Every row gives one point. The points of each table are mixes of a few directions, plus a little noise. Count the directions of each table, and those that both share. Where both have some left over, give the other angles between the two spaces (their principal angles), to ten degrees, smallest first.
In the rows, 128 means zero.

First (7 x 2):
[[170 155]
 [109 115]
 [122 124]
 [191 169]
 [ 55  81]
 [131 130]
 [120 122]]
Second (5 x 2):
[[100 110]
 [144 138]
 [ 65  87]
 [151 143]
 [180 162]]
Directions: first 1, second 1, shared 1

First:
[[ 97  94 123 172  64 103]
 [141 129 129  83 156 182]
 [113 106 123 186  94  91]
 [128 182 154  89 181 190]
 [129 136 124 143 111  62]
 [146 102 112 167 135 103]
 [142 146 131  56 154 166]]
Second:
[[ 94 128 142  35 145 145]
 [126 124 133 113 132 130]
 [ 84 139 131 102 159 132]
 [119  94 172  66 190 127]
 [179 131 106 196  74 120]
 [139 146 102 209 102 118]
 [154 134 111 176  95 123]]
Directions: first 4, second 3, shared 1; angles 50, 60

First (11 x 11):
[[126 143 133 122 135 122 138 106 140 133 117]
 [137  46  98 163  88 162  72 249  62  99 187]
 [122 181 147 106 154 106 164  50 171 147  90]
 [128 125 127 129 126 129 126 133 125 127 131]
 [126 148 136 119 138 120 142  98 144 135 113]
 [125 154 138 117 141 117 146  89 149 137 109]
 [126 153 137 118 140 118 144  92 148 137 110]
 [131 101 118 139 115 139 110 168 106 118 148]
 [134  75 109 150 102 150  93 205  86 110 166]
 [123 171 144 110 149 110 157  65 162 143  97]
 [130 111 122 135 120 135 116 153 114 122 141]]
Second, 11 rows:
[[202  95 132 195  79 135  98 177 136  89 150]
 [195  97 131 188  83 135 101 171 136  92 148]
 [ 72 153 126  78 165 123 151  92 122 157 112]
 [100 140 127 103 147 125 140 110 125 143 120]
 [144 121 129 142 118 129 121 138 130 120 132]
 [199  96 131 192  81 135  99 174 135  90 149]
 [141 122 129 139 120 130 123 136 130 121 132]
 [100 141 127 102 147 125 140 109 125 144 119]
 [ 89 145 126  93 153 124 143 103 124 148 116]
 [ 47 164 124  55 181 120 160  76 120 171 104]
 [119 132 128 120 133 127 131 122 127 132 125]]
Directions: first 1, second 1, shared 0; angles 50

First, 9 rows:
[[ 89 133  93 186 132 141 163 182  86 129  98 153 132  99]
 [177  83 141 104  63  80  83 117 133 123  30 198 152  60]
 [133 121 144 102 183  98 118 132 136 133 215  80 119 170]
 [133 128 149 113 150 121 143 127 167 100 134 128 114 186]
 [100 150  82 149  82 138 134 144 105 114  86  96  85  88]
 [128 125 198  69 193  96  96  73 165 127 181  89 117 160]
 [111 141 105 161  71 163 137 124 108 129  42 168 134  71]
 [142 139  95 139 111 154 144 142 125 134 166 110 129 158]
 [137 133 148 129 167 160 135 109 125 161 198 130 169 160]]
Second (8 x 14):
[[188 113 130  99 138 129 169 106 180  83 199 134 111 143]
 [ 92 163 143 125 111 120 102 120 130 110  33 132 112 129]
 [141  99 151 127 186  63 111 188 120 135 142 167 174 180]
 [ 91 118 121 163 146 122 102 166  65 190 123 132 171 110]
 [ 98 134 146 157 183 101 109 166  71 159 114 171 185  99]
 [180 134 109  97  83 182 182  56 194  76 188  95  67 110]
 [107 137 104 139  83 172 127 102 116 149 117  91 105  99]
 [127 125 119 117  93 135 121 119 149 123 108 100 100 154]]
Directions: first 6, second 4, shared 2; angles 30, 70

First (9 x 24):
[[115 145 136 120 116 130 127 121 142 117 137 126 127 138 135 121 147 112
  135 137 134 140 145 110]
 [ 87 120 155 109 110 141 121 118 162 113 138 102 109 137 129 118 161 103
  160 140 117 124 146 114]
 [176 135  96 150 149 113 137 140  88 146 115 159 150 117 126 140  89 159
   90 114 140 132 106 145]
 [114 142 137 120 116 131 127 122 143 118 137 124 126 137 134 122 147 112
  136 137 133 138 144 111]
 [164 165 102 142 133 113 137 130 105 131 129 162 152 130 137 131 114 139
   94 126 154 153 131 119]
 [182 173  90 150 141 106 141 134  90 137 126 175 162 127 138 135 100 150
   79 121 161 157 125 124]
 [158 144 108 141 138 117 134 133 106 136 124 152 145 124 130 133 109 143
  102 122 142 138 122 131]
 [  7   9 214  82 108 177  96 119 208 116 128  15  47 123 100 116 180  90
  240 137  44  48 123 153]
 [149 119 115 138 141 123 130 135 109 139 119 136 135 119 123 135 106 146
  115 119 127 121 111 144]]
Second, 10 rows:
[[120 200 140 137 216 116  99 131 162 127 192  75 125 165 110 119 122  73
  137 100 105  82  67 152]
 [189 137  99 102  69 157 175 124  90 120 106 138 119  76 125  88 132 113
   95 125 163 105 172 129]
 [118 129  84  77 104 112 170 121  99 121 110 155 136  75 133 116  94 108
  124 109 135 134 152 105]
 [117  97 115  68 118 118 123 128  91 119  90 134 161 103 141 164 123 153
  151 129 124 177 145  96]
 [130 103 124 104 103 129 121 139 109 139 101 139 130 116 132 156 129 154
  147 137 140 157 153 111]
 [184 132 165 200 132 179  89 124 141 115 153  94  96 160 119  96 187 159
  114 167 119 138 110 178]
 [134 155 102 159  99 130 143 147 145 163 154 157  58 110 110 102 104 111
  134 126 157 107 151 145]
 [ 57 117 147 155 167  89 112 129 171 141 143 139 140 171 134 159 108 127
  144 121 105 124  97 119]
 [122  93 186 152 127 130 120 128 151 133  97 115 182 189 142 167 158 145
  103 134 134  89 121 114]
 [109 119 116 125 144 121 127 109 121 102 134 133 135 114 135 114 124 137
  131 132  98 166 113 131]]
Directions: first 2, second 6, shared 0; angles 70, 90

First (11 x 32):
[[172 127  96 141 192  98 173  91  65 107 102  72 153  49 119 187 106 128
  157  78 175 181 133 151 141  65 184  99 144 135 131  90]
 [115 137 121 102 170  91 159 129 118 127 142  93 160 135 147 126 137 103
   90 131 151 159 161 117 126 116 110  73 110 147 120 138]
 [153 131 128 146 170 135 163 184  69 127 136 135 162 107 154 127 136  96
   76 107 108 122 149 130 125 137 128 135 150 174 120 132]
 [100 143 151 132 189 120 162 189 164 177 198 127 167 168 137  72 195  74
    7 127 126 143 158  94 140 135  91 121  78 161 113 219]
 [156 128 114 126 176 113 169 160  51 109 117 109 166  97 161 148 114  99
  101 107 126 139 159 134 119 128 132 102 157 174 123 105]
 [136  75 122 127 105 132  82 118 170 140  92 100  66 138  93 137  80 137
  207 108 147 138 112 120 121 161 162 158 147 103 166 121]
 [136 133 146 171 118 169 120 155 145 151 150 171 120 124 109 108 158 132
  105 117 101 101 101 131 142 130 138 192 124 124 126 160]
 [148 136 135 169  65 180  95 106 126 117 110 187  98 101 104 141 125 177
  180 129  95  82  75 156 136 119 154 198 149  95 128 100]
 [ 77 151 128  89  52 111  85  28 206 114 124 132  97 162 106 128 129 187
  191 185 151 128  99 132 132  99 106  92  85  56 121 110]
 [109 176 139 125  22 164  94  77 123  88 118 211 121 133 142 131 136 195
  165 190  78  59  87 159 124 117  97 142 133  88 100  76]
 [105  71 128  79 148  94 106 171 171 152 120  71  99 194 136 101  91  80
  129 129 149 155 173  84 102 202 106  96 130 150 160 156]]
Second:
[[146 112 113 126 150 128 132 122  82  82 100 111 112 100 117 176  95 124
  188 112 139 148 131 148 115 103 147 119 166 134 107  92]
 [ 92 175 134 175 147 183 107 101 164 140 166 163  59 131  81  99 177 125
  152 147 140 112  82 172 178  84 136 190 112  70 100 188]
 [109  95 128 122 114 112 137 232 138 173 186 130 117 139 145  80 141  41
   16 166  49  63 133 106 132 198  91 162  93 159 108 118]
 [141 123 132 108 106 105 134 114 131 131 110 122 172 135 151 133 118 157
  115 120 134 139 144 104 109 140 124  94 124 143 153 115]
 [160 129 123 110 159 113 139  94  89 106  68  98 171 131 158 155  93 167
  172  84 185 184 168 118 103 128 146  71 172 154 175 130]
 [122 118 146 142 177 150 101 101 197 153 115 105  99 173  85 114 135 151
  184  79 207 198 134 110 133 118 156 138 133 108 169 227]
 [131  81 139 107  93 100 119 147 178 144 135 115 144 145 114 133 120 130
  109 124 112 135 130  84 104 149 122 122  99 138 134 118]
 [124 191 108 135  78 132 156 113  45  95 144 179 149  70 172 135 144 129
   87 193  59  45 102 181 149 104 102 128 124 118  78  38]]
Directions: first 5, second 5, shared 2; angles 30, 60, 70
